Rows are points. Examples show where two turns around zero, p and q, send a point. Where does a point land after both, in the order given? Backwards means that the second turn is done in reverse. Each puzzle has new turns, and all numbers are rounded.
In the rows, 128 means zero.

Turn p:
[171 114] -> [116  84]
[ 80 126] -> [124 176]
[165 167] -> [169  93]
[ 96 105] -> [104 159]
Turn q:
[145 103] -> [154 143]
[175 131] -> [129 175]
[100 116] -> [137  99]
[ 68 178] -> [73 73]
[152 113] -> [145 150]
Where do these land?
q, then p: [110 120] -> [110 121]
q, then p: [123 164] -> [125 164]
p, then q backwards: [116  90] -> [135 167]
q, then p: [193 168] -> [195 165]
q, then p: [99 98] -> [98 99]

Turn p:
[140 113 109  90] -> [126  97  93 134]
[ 99 104  83  94] -> [ 83  83 111 144]
[151 164 113 180] -> [120 196 125 132]
[ 97 181 161 132] -> [122 145 158  68]
[123  58 130 108] -> [143  73 134 173]
[158 148 172 165] -> [174 174 146 117]
Turn q:
[ 86 174  81 105] -> [ 79 160 125 184]
[166 200 171 120] -> [172 192 179 129]
[152 103 147 117] -> [134 116 139  91]
[159 111  66 179] -> [133 144  43 113]
[123  74 135 129] -> [122  81 119 103]
[110 133 153 136] -> [145 114 144 145]
[101 100 143 110] -> [112  90 146 129]
Where do these land?
q, then p: [173 144 168 167] -> [169 146  71 119]
q, then p backwards: [139 120 108  86] -> [ 96 159 109 133]
p, then q: [118 154  88 122] -> [ 98 122 126 166]
p, then q: [ 74 108  77 112] -> [118  60 118 166]
q, then p: [175  98 171 177] -> [167 110  56 145]
p, then q: [139 141 108  92] -> [ 89 126 107 128]
p, then q: [ 78 131 176 141] -> [146 104 188 105]

Turn p:
[120 124 149 107 111  95 170 150] -> [103 103 105 116 116  86 103 137]
[154 119 104 175 139  88 120  99] -> [150  96 144 155 112 126 165  83]
[119  78 110  96 161 123 117 160] -> [132  96 140 158 145 151  76 151]
[136 135 113 128  96 126 148 134] -> [104 122  97 127 122 127 143 127]
[114 145 105  88 132 138 129 164] -> [ 89 147 121 151 145 133 100 149]
[149 153 165 131 174 172 102 157] -> [175 181 135 138 174 113 117 148]
[ 95 144 144 133 160 162  93  91] -> [146 169 184 101 137 150 130 125]
[145 133 149 102 106 111 148 106] -> [125 133 102 109  94 113 111 110]
[162 124 163 161  92 107 115  81] -> [172 124 115 106  74 117 167 106]
[121 116 101 171 106 104 111 138] -> [123  94 139 152 117 133 174 139]
[ 94 139 105 116 130 182 156 128] -> [ 89 145 126  96 172 158 124 132]
Turn q:
[171 114 121 106 139 155 127 123] -> [127 109 112 106  89 154 140 128]
[193 119  99  68 143  99 129 126] -> [142  99  54  83  99 128 130 107]
[133 182 151 180 149 138 135 150] -> [113 201 132 134 141 150 132 159]
[145  96 120 162 116 127 126 133] -> [153 117 131 140 136 139 166 141]
[103 149 140 143 166 111 132 112] -> [138 161 145 111 155 135  98 121]
[108 154 102  89  74 141 102  86] -> [120 122 142 152  77  73 117  81]
[ 67 115 112 126 153 135 143 162] -> [ 85 113 156 121 183 134 125 112]
[118 120 151 124 119 116 105 131] -> [137 119 124 156 134 130 107 130]
[113 104 155 155  93 131 154 129] -> [136 113 157 147 140 109 139 173]
Where do these land?
p, then q backwards: [122 118 121 105 221 160 102 153] -> [ 60 122 180 169 160  98 104 117]
q, then p backwards: [119 120 134 122 102 108 225 137] -> [ 73 133 183 155 111 129 162 178]
p, then q: [107 110 110 125 107 136 121 152] -> [ 98 113 140 138 149 143 142 133]
p, then q: [131 152 126 137 113 109 176 155] -> [142 120 131 109 176 104 126 100]
p, then q: [119 144 139 125 103 114 126  66] -> [124 114 137 134  88  76 107 135]
p, then q: [185 113 128  96 135 122  98 119] -> [150 156 125 152  89 133 174 118]
q, then p backwards: [110 131 160 151 119 116 110 150] -> [136 131 110 117 150 137 108 166]
p, then q backwards: [117 115 127 122 173 128 108  70] -> [101 119 122 136 166 150 103  76]
p, then q backwards: [127 140 131 125 103 159 135 147] -> [148 143 132 137 137 118 148 157]
p, then q: [161 118 125 155 127 135 102 102] -> [138 134 130 106  91 125 153 154]
p, then q: [111 147 107 146 104 121 104 158] -> [104 139 142 128 166 118 141 159]
